Every row gives one point. A path goes straight from each point to the next, and from the last back to the first. The post is the endless flat space through its rows: a point in 2 columns, a line in 3, a plane in 4, and so on, so that a path can go around it. Count how often the path circles the post. Going back the other way cancels.

Post (2 x 3):
[[-19 -12  26]
 [ 10 -17 -44]]
Path, 10 rows:
[[-40 -52  29]
 [  8 -33   2]
 [ 31 -11 -21]
 [ 14  27 -22]
 [ -8   1 -13]
 [-31 -14   2]
 [-56 -24 -20]
 [-19  -4 -11]
 [  7  -1 -48]
 [-55 -22 -41]]
Times around: 1

Post, 8 rows:
[[ -7  16  -1  44   2 -23  22  31  15]
 [ -2 -27  -8 -11  16  21  14  27   6]
 [  5 -27   5 -16  22  21  48 -14 -25]
 [-14  18  20  27 -31 -26 -16 -22  -3]
 [ -2 -31  30 -27  41   3  14  -8 -10]
 [ -1  14  35  22 -24  14   2 -27  23]
 [ -3 -14   5 -17   5 -16  17 -15  13]
 [ -7  -9 -29  60  18  43  33 -23  15]]
Path:
[[ -9   5  -2  15   7  -1   8  -2 -11]
 [ 13   4  -1  35  32   3   3  -9  13]
 [  9  17  23  20  14  -8  31   4 -18]
 [-20  13  -1   9  -1 -10  -5 -19 -12]
 [-24  17  21  19  -5   4  24  23   2]
 [ -8 -26  34  -7  34  -3  11   9  14]
 [ 11 -27  16  14 -28  32  13 -34   5]
 [ 21  -7  13   4  15 -28   8 -40 -21]
 [ 14  17   4  -2   6  22  -1   9  19]
 [-19  -1   9  11  13 -18  -9 -35  -6]
 [-17  -8 -18   7  -5  13  17 -37  14]
 [ -3  -1  16   6  44  20  28 -20  24]
 [ 10  15  29   3  -3   6  13   0  31]
 [ -6  22   5   4  15  10  32  24  25]
 [-21 -10  18  -5   6  -6  33 -20  30]
 [-15 -39 -28  21   2  17  23  -4  32]
 [ 13  -4  28  30   5  13  23  19   3]
 [ 16 -10  16  35  14  -4  38  16 -33]
 [ 15   5  14  28   0 -17 -24  26  -7]]
Times around: 2

Post (13 x 14):
[[ -1  15  10   9   4  11   7  16  19  -1  -2 -35  12 -17]
 [ 39 -14  17 -13  -7 -14 -26  -5  -5 -22  18  -9  11   3]
 [ 24   4  24   2  -5  -8  10  -2  25 -16 -16  14 -15  12]
 [-15  13 -31 -24  -2  36  -5  -6  35  10   4  -1 -26 -16]
 [-13  42 -23 -51   6  12  15  -7  12  30  11  13 -13  36]
 [  7 -10 -19  39   4 -10 -35  15  26 -11 -55 -13   1  31]
 [ 15  21 -10  35 -10  20  13 -36  -5   6 -17 -27  12  10]
 [ 10  -7  19   2   8  -2  10   6  10 -11  -3 -28 -25  16]
 [  6  28   1  31 -14 -11 -36 -24  12  10  12 -15  20  41]
 [  2 -30  -4  30  19   8  13  16  11  34   7  -7 -23 -17]
 [ -6 -10  15 -15 -16  -4   0  -1 -13  16   7   0  -7   6]
 [-25  26  12 -33  17 -35  -5 -16   3   9  25   3 -10  15]
 [  5  24 -14   5  -4  16   4   9  -4 -13   1   0  -8   9]]
Path (23 x 14):
[[ -8 -11   3   7 -12  31 -19  18  40   5  -2  -8   4  19]
 [ 27   1  15  33   5   2  20 -23  14 -10  17  19 -10 -16]
 [-30  10  -5  17  -5 -12 -27 -55 -15   6   2   4 -11  12]
 [ -4   5   0  18  27   6  -9 -37  17   6  -4 -16 -30   7]
 [-13  -5   8  -4   5  -3  -8   0  12  18  16   4 -12  20]
 [ 20  21  -1  23  -1   7  33   0  32  -2  31  10 -13   6]
 [-11  37  -6  -8  -5   2  -9   8  53  -8  -6   3 -14   2]
 [ -7   3  15 -11   9 -18  20 -14   0  16   4 -15  -5 -19]
 [-20 -10 -25  14   3 -18  -8  15  -3  -6  -5 -47  14   2]
 [ -6   9  15 -60  14  -6   5 -23  18  -1   4 -27  21   8]
 [-18 -18 -13  32 -19  -9 -14 -45   9  14  -4 -10  -1 -22]
 [ -3  18  -3  -4 -10 -21  -7  -8 -13   2 -12 -12   3   5]
 [ 27  28  33   5 -11   3  11  52  18  -7   6 -17   0   0]
 [ 24   4 -32 -41  -7   3 -22 -12  23   8   3 -15  26  10]
 [ 10 -17  -6  -9 -26  11   2  -4  -3   3  -8 -26  24  48]
 [-35   9  17  13  21  11   9 -14  -3  19  -2 -28  -5  29]
 [ -2   0   0 -23  26  -4 -17  25   5  -7  24 -14 -24   7]
 [ 19  28  12  -1  -5 -15 -26  -7  -1  -6  10   8 -11   1]
 [ 10   4  12  25  21  -3  16   3  12  22 -12  33 -12   3]
 [ -8   2  -9   9  40  -8  -3  -4 -27  23 -11   1  17  32]
 [ 22  52  12  -9  24  -8   4  27  43   8   9   7  22  13]
 [  9  16 -10 -13 -24  14 -40 -45  40  -3 -28 -34  -7   5]
 [  3  17   5  39  14  12   0  -6  19  12   7  -7 -16  16]]
Times around: 0
